Each row of a before or after table is a point. One or more steps were done to the points. Then noise was added and the rows were shuffled. The steps act on how far a point lies along the listed directions, d1 being the first. Write out the steps. A step turns or swaps two directions, mirrors them in a line or flattens them onto one, adds a multiple of one to another, or multiplies one. Angles are multiples of 10 degrees, from the lower direction toward the higher: turns from -170 to 170, lines from 10 to 170 but not 90. Use the fewest steps. Two steps may share a direction if one is a turn and the other turns, adds or multiplies; they go together, in the order done. Otherwise the lowest direction goes first.

Directions:
(1): [-23  30  40]
(2): [ 19  46 -24]
(3): [-46   4 -29]
Before (10 x 3):
[[-25  13 -14]
 [ 20 -29  -8]
 [  2  -5  13]
 [ -9   1  21]
 [  2 -11  18]
 [ 32  -6 -16]
 [ 24 -19 -11]
 [  3 -11  30]
 [ 10  -2  16]
 [-21  33 -20]]
After (10 x 3):
[[ 16 -14   3]
 [ -6 -11  26]
 [ 31  21 -11]
 [-11 -24  37]
 [ -8   6 -41]
 [  0   1  33]
 [  7  52 -61]
 [-17 -12  31]
 [-16 -27  58]
 [  6 -38  12]]
Steps: add -1 times d3 to d1; multiply d2 by 2.5

Directions:
(1): [-17 -21  25  17  15 -28  37  58]
(2): [ 32  17 -23 -18 -49 -42 -11  30]
(3): [ -1  -7 -25  27  23 -60  11 -41]
Before, 13 rows:
[[  5  -6  10  11  20  -3   6 -19]
 [-22  -6  26   7  18  13  10  11]
 [-16 -13   7  18  30   3   8  19]
 [  6   3   2  -9 -11 -15  -7  26]
 [ -8  -6   3  11  -5 -29  11  -3]
 [ 12  -1 -16  14   3 -41  -1 -36]
 [ 14   1  12 -10 -36  10 -10  39]
 [  5  11   5  -9  -7   8   8  21]
 [ 23   7 -25 -26 -33  -8 -20 -30]
 [ -2  -6  -4   1 -10 -22   9  31]
 [ -2  -5  13 -25  -1  12   7  33]
 [ -5   3 -15  12  15 -14  -1 -60]
 [ -3 -14 -28   7  33 -14   6 -57]]
After:
[[  2   9   9  -8  -3  19   8  13]
 [-15 -13   7  24  32 -14  16  22]
 [ 28  12 -24 -36 -41   9 -27 -33]
 [  8 -11 -35   5  19 -40   8 -38]
 [-26 -12  27  16  26  -4  20  10]
 [  7  -6   6  14  18 -16  11 -12]
 [  3   4 -20   9   3 -34   0 -44]
 [ -2  -1   0  -7 -16  -9   4  26]
 [ 24   5 -21   3 -15 -43  -8 -25]
 [  7   2  18 -10 -27  36 -17  25]
 [ -1  -4   2   6 -14 -28   5   1]
 [  6   6   5 -16 -12   0 -12  19]
 [ -8  -8  15 -22   9  22   7  21]]
Steps: add -0.5 times d2 to d1; turn d2 and d3 by -30 degrees

Directions:
(1): [-22   3   7   0  43  27 -49 -21 -35  25 -19]
(2): [  5 -10 -60  -5  27 -30   9 -12  27  32 -29]
(3): [ 15   3  19 -27 -26 -14 -36  33  17  57   9]
(4): [-31  34  -5  19 -12 -33 -30 -40  23  -5  37]
Before, 13 rows:
[[  2 -10   2   0  12  28  11  -7 -18 -32  -4]
 [ -8  -1  10  -4 -12  -8   3  12  13   0  10]
 [-19  15  15  16   0  19 -34 -14 -15   2  20]
 [-15  21  19   5 -10  15 -14   5 -16   1  17]
 [ -8  17  15   7 -17 -22 -13 -15  22  -2  31]
 [-11  14  13  -5 -10   0 -23  -3   4  10  14]
 [ 22  -7  12 -15 -15  14   4  22   4  22  -8]
 [ 21  -1  14  -1 -23  -4   5  13   5   0  12]
 [ 31  -9  28 -22 -32  -1   4  41   2  21   9]
 [ 19 -12  22 -25 -14   4  11  31  -7  17  -3]
 [  7  -2   4   2 -12   7  14  10   6 -31   8]
 [ 18  -2  14  -2   4  15   2  10 -16   8 -10]
 [ -2   0  -4  -4 -10  -4   7   5   3  13  -8]]
After, 13 rows:
[[-10  -1  -5 -10  28  15 -41  -3  -8  26 -16]
 [-28   3 -28  19  60   9 -24 -54 -29   3 -20]
 [-15   3   4   7   1  10  -1 -11 -14  -2  -8]
 [ 31 -13 -32   3 -34 -23  54  27  41  -5   6]
 [  6   3  -5 -18 -12 -14 -30   0  23  25  14]
 [-18  14 -14  16  22  10 -14 -40  -7  -4  -4]
 [ -1  16 -11  13   1 -15  -4 -22   8   2   7]
 [ 10  -8 -20  -1  -4  -5  38   8  13 -15  -8]
 [ 21 -25  -3  -7  18  12  29  12  -4   0 -26]
 [-30  10 -13   6  38  -5 -19 -46 -17   3  -5]
 [-16  -9  -4   0  25   9  -2  -2  -7   6 -15]
 [  7   4 -35  -3  -9 -14  33  14  18   7  -6]
 [ -1  -6 -12   8  37  12 -22 -23 -20  13 -19]]
Steps: turn d1 and d4 by 160 degrees; multiply d1 by 2; turn d2 and d3 by -170 degrees

Directions:
(1): [-35 -15  49  10  16   9  37  -9 -19  13 -17  60   7 -34]
(2): [-50  31  -9  24 -31 -12  40 -16  16 -25 -22 -43 -20 -26]
Before, 9 rows:
[[-24  -6  29  10  16   2  23  -3  -6   9  -9  38   1 -18]
 [-10   1  11   1  -2   2   8  -4   3   5  -4  11  -1  -6]
 [ -6   6   5   2  -3  -3   1  -3   1  -2  -4  -3  -8 -12]
 [ -2   6  -1   0   1  -6  12  -1   0 -12  -3  -5  -5   2]
 [ -2   1  -9  -1  -4  -5   1   0   5  -8  -3  -8  -7   5]
 [-13  16  -9   7 -18  -6  11   0  10 -17  -3 -28 -11   6]
 [ -9   6  -6   3  -6  -2   4  -2  -1 -12   1 -10  -5   0]
 [ -3  -2   3  12  -5   0   1   3   6  -2  -5  -2  -2   7]
 [-53  -4  40  22   2   5  41  -8  -7   1 -19  30  -2 -45]]
After (9 x 14):
[[-33  22  -5  19 -12 -10  25  -6  14 -14 -11 -22 -15 -13]
 [-12   7   3   3  -8   0  10  -5   8  -1  -5  -3  -4  -5]
 [ -5   3  10   1   0  -2   0  -3  -1   2  -4   5  -6 -13]
 [-59  16  15  29 -20  -6  42 -11   8 -16 -21 -16 -14 -42]
 [  1  -1   7  -2   7  -4  11   0  -5  -8  -2  10  -1   0]
 [ -1  -7   8  10  -2   2   0   3   4   1  -5   6  -1   7]
 [ -6 -11  26  -1   9   6   9   4 -11   6   0  34   5   1]
 [ -7  -6   9   0   6   3   3   1  -9  -2   3  15   1  -2]
 [  1  -9   4  -5   7   0   1   1  -2   1  -1  14  -1   4]]
Steps: swap d1 and d2

Directions:
(1): [ 51 -24  35   6  30 -36  39 -11  19   9   2  -9  15 -17 -36 -21  43 -20
  12  28]
(2): [-13  -4   4  -3 -13 -34 -56  12 -36 -49 -12 -28   0 -25   4  -3  38 -37
  36 -12]
(3): [ 44  10  -7 -29  -7  37  -4  15 -27 -11  29  13  50   5  26 -60  18  17
   1 -18]
(4): [ 14   9 -35  31  37 -23 -43  -9 -20  -4   9  35 -20  14 -31 -31   1 -15
 -59   3]
Before:
[[-13  12  -7   0  -7  12  -8   1  -6  -1   1   7  -5   5   6   4 -15   4
   -3  -5]
 [ 15  -9   8  -5   2  -3  14  -1   6   5  -4  -3  10  -5   2  -4  11   0
    2   5]
 [  9 -10  17  -6  -1  -9  12   0   4  -3  -6 -19  13  -8  -2  -3  19 -12
   31   1]
 [ -7  -2   1   1  -5   8   8  -2   5   2  -2  -6  -1   5   5   8  -4  11
    5   1]
 [ -7  -3   8  14   1 -29 -16  -1  -7 -12  -9 -13 -16  -9 -10   2  16 -18
    5  -2]
 [ -1 -10  13  -3  -4 -10   2   2  -1  -9  -7 -16  -1 -13  -7  -1  20 -16
   26   5]
 [ 10   0   8  -6   3  -3  14  -2   1  -7  -5  -7   6 -11  10  -1  -1   1
   17   1]
 [-13   1  -5   6  -1   6   7  -8   6  11  -1   3 -11   9   4  15 -20   2
   -2   3]]
After, 8 rows:
[[ -5   3  -5  -6 -11  19   0   3  -4  -3   3  -3   7   8  16  -1  -5  16
    5  -7]
 [ 27 -18  26   2  17  -6  52 -11  29  25   0  -4   4  -6 -26  -7  15  -3
   10  25]
 [ 41 -23  36   1  23 -18  59 -13  33  25  -2 -13  18  -7 -27 -10  26  -9
   22  24]
 [-39  24 -25  -4 -24  29 -33   8 -19 -10   0   9 -12  12  26  13 -34  12
   -6 -21]
 [ 16  -5  13  16  17 -12  31 -11  21  23   1   5 -10   4 -19  -4   2   3
  -17  12]
 [ 22  -5  16  -3  12  -8  30  -6  11   2  -4  -6   8 -12   0  -4   3   1
   15  10]
 [ 33 -20  24  -1  14 -22  27  -6  12   6  -5  -9  14 -14 -14 -11  31 -12
    9  17]
 [-10  12 -18  -9 -15  28 -14   4 -17  -4  10   8   7  13  27  -6 -19  11
    1 -15]]
Steps: multiply d1 by 3; add 0.7 times d4 to d3; turn d2 and d3 by -130 degrees
